Every row gives one point. Before rounding, the points of a table are all equally far from one centre. They may lie mostly on one side of it. Write the centre, to within rounding.

Points, 7 rows:
[[0.50 0.38]
 [0.45 0.40]
 [0.69 0.12]
 [0.57 0.32]
 [0.62 0.26]
 [0.44 0.41]
 [0.26 0.44]]
Centre: [0.29 0.03]

Points:
[[-0.57 -0.46 -0.18 -0.16  0.85  0.03 -0.26  0.37  0.18]
 [-0.11 -0.61 -0.34 -0.14  0.60  0.12  0.35  0.70  0.17]
 [-0.14 -0.48 -0.27 -0.18  0.24  0.11  0.50  0.93  0.27]
 [ 0.28 -0.62 -0.15 -0.37  0.36  0.03  0.31  0.56  0.63]
 [-0.03  0.07 -0.39 -0.02  1.00  0.03  0.60  0.61  0.17]
 [-0.06 -0.68  0.14 -0.12  0.59  0.15  0.46  0.28  0.20]
 [ 0.16 -0.68 -0.46 -0.34 -0.16 -0.64  0.05  0.60  0.12]
 [-0.05 -0.70 -0.42 -0.08  0.24 -0.46  0.62  0.71  0.17]
 [-0.31 -0.48 -0.25 -0.70  0.44  0.29  0.33  0.44  0.33]
 [-0.14 -0.59 -0.03 -0.47  0.28 -0.06  0.56  0.78  0.57]
 [ 0.04 -0.66 -0.40 -0.61  0.19  0.05  0.39  0.54  0.27]
 [-0.05 -0.67 -0.32 -0.37  0.27 -0.19  0.55  0.57  0.70]
 [ 0.19 -0.56 -0.32  0.01  0.03 -0.63  0.54  0.16  0.75]
 [-0.01 -0.63 -0.26 -0.37 -0.05 -0.25  0.35  0.94  0.36]
 [-0.14 -0.16 -0.72 -0.44 -0.26 -0.12  0.00  0.42  0.83]]
Centre: [-0.16  0.11 -0.09 -0.22  0.24 -0.40  0.13  0.27  0.23]

Points:
[[-0.38 -0.11  1.00  0.52 -0.41  0.36 -0.17 -0.18  0.22 -0.03  0.55 -0.36
   0.19  0.33 -0.67  0.36  0.01 -0.60  0.25  0.58]
 [-0.11 -0.85  0.78  0.15  0.25  0.31 -0.22 -0.25  0.28 -0.08  0.33 -0.08
   0.13 -0.06 -0.50 -0.11 -0.54 -0.68 -0.49  0.53]
 [ 0.03 -0.09  1.26  0.06 -0.61  0.19 -0.28 -0.11  0.54  0.02  0.25 -0.54
   0.25 -0.37 -0.53  0.15 -0.32 -0.35 -0.51  0.32]
 [-0.12 -0.50  0.86  0.35 -0.58  0.51 -0.36  0.21 -0.04  0.33  0.06  0.23
   0.17 -0.31 -0.65  0.51  0.21  0.00 -0.19  0.69]
 [ 0.12 -0.48  1.30  0.52 -0.80  0.23 -0.11 -0.09  0.23 -0.21  0.02 -0.42
  -0.02 -0.28 -0.06  0.43 -0.28 -0.38 -0.13  0.88]
 [-0.17 -0.22  0.68  0.56 -0.62  0.76  0.38  0.04  0.23 -0.28  0.31 -0.43
   0.15 -0.19 -0.28  0.26 -0.18 -0.42  0.26  0.46]
 [ 0.45 -0.56  1.16  0.17 -0.39  0.41 -0.26 -0.70  0.39  0.02  0.17 -0.33
   0.04  0.20 -0.44  0.19  0.07 -0.10 -0.14  0.74]
 [-0.44 -0.18  1.17  0.16 -0.65  0.44 -0.34  0.20  0.63 -0.49  0.08 -0.02
   0.73  0.35 -0.59  0.07 -0.09 -0.27  0.40  0.59]
 [-0.06 -0.19  1.07 -0.21 -0.21  0.21 -0.54  0.09  0.11 -0.30  0.32 -0.27
   0.19 -0.02 -0.91  0.50 -0.47 -0.02  0.02  0.34]
 [ 0.14 -0.22  1.05  0.45 -0.65  0.54 -0.14  0.11 -0.10 -0.80 -0.34 -0.62
   0.19 -0.02 -0.42  0.35 -0.24 -0.38  0.02  0.53]
 [ 0.10 -0.60  0.39 -0.18 -0.86 -0.26 -0.17 -0.12  0.12 -0.30  0.17 -0.40
   0.09 -0.22 -0.27 -0.03 -0.32 -0.11  0.05  0.35]
 [-0.02 -0.43  0.43  0.09 -0.61  0.64 -0.09 -0.04  0.40 -0.18  0.05 -0.60
   0.38 -0.52 -0.73  0.31 -0.24 -0.31 -0.10  0.49]
 [-0.38 -0.07  0.93  0.06 -0.38  0.56 -0.24  0.19 -0.08 -0.37  0.03 -0.40
   0.62  0.02  0.29  0.15 -0.16 -0.41 -0.53  1.06]
 [ 0.27 -0.44  0.95  0.22 -0.53  0.86  0.50 -0.08  0.30  0.04 -0.14 -0.58
   0.17  0.08 -0.38  0.14  0.01  0.06 -0.07  0.30]
 [ 0.24 -0.31  0.99  0.29 -0.95  0.42 -0.35  0.50  0.37 -0.28 -0.25 -0.33
   0.42 -0.07 -0.43  0.12 -0.65 -0.30 -0.34  0.25]
 [ 0.15 -0.50  1.01  0.09 -0.70  0.16 -0.20 -0.16  0.44 -0.39  0.01 -0.34
   0.33  0.02 -0.39  0.83 -0.19 -0.30 -0.36  0.90]
 [-0.24 -0.29  0.79  0.38 -0.62  0.11 -0.01 -0.16  0.42 -0.18  0.36 -0.12
   0.22 -0.03 -0.53 -0.09 -0.26 -0.03 -0.79  0.61]
 [-0.28 -0.53  0.70 -0.38 -0.57  0.30  0.16  0.11  0.11 -0.27  0.46 -0.39
   0.16  0.35 -0.61  0.13 -0.18  0.04 -0.20  0.20]
 [ 0.26 -0.65  0.97  0.65 -0.55  0.20 -0.37  0.25  0.02 -0.22  0.19 -0.27
   0.05 -0.35 -0.71  0.18 -0.46  0.02 -0.35  0.59]
 [ 0.34 -0.74  1.09  0.38 -0.48  0.74  0.13  0.27  0.05 -0.03 -0.33 -0.26
   0.22 -0.14 -0.31  0.50 -0.38  0.10 -0.11  0.77]
 [-0.11 -0.26  0.83  0.27 -0.70  0.23 -0.13  0.77  0.25 -0.30  0.00 -0.32
   0.30  0.12 -0.73  0.32 -0.16  0.14 -0.64  0.44]
 [-0.06 -0.18  1.17  0.12 -0.83  0.23 -0.32  0.20 -0.13 -0.07 -0.15 -0.69
   0.26  0.01 -0.26  0.47 -0.42 -0.50  0.24  0.78]
 [-0.64 -0.94  0.76  0.31 -0.07  0.33  0.07 -0.19  0.26 -0.09 -0.17 -0.39
   0.20  0.09 -0.30  0.19 -0.26  0.16 -0.12  0.65]
 [-0.34 -0.70  1.16  0.04 -0.32  0.11 -0.42  0.32  0.55 -0.09  0.43 -0.26
  -0.19 -0.29 -0.09  0.51 -0.15 -0.54  0.15  0.37]
 [ 0.05 -0.23  0.81  0.48 -0.58 -0.05 -0.76 -0.06  0.16 -0.29  0.42 -0.17
  -0.05 -0.18 -0.52 -0.25 -0.44 -0.21 -0.20  0.66]]
Centre: [ 0.12 -0.34  0.82  0.15 -0.14  0.19 -0.18  0.25  0.24 -0.12 -0.02 -0.17
  0.34  0.08 -0.21  0.00  0.02 -0.31 -0.01  0.53]
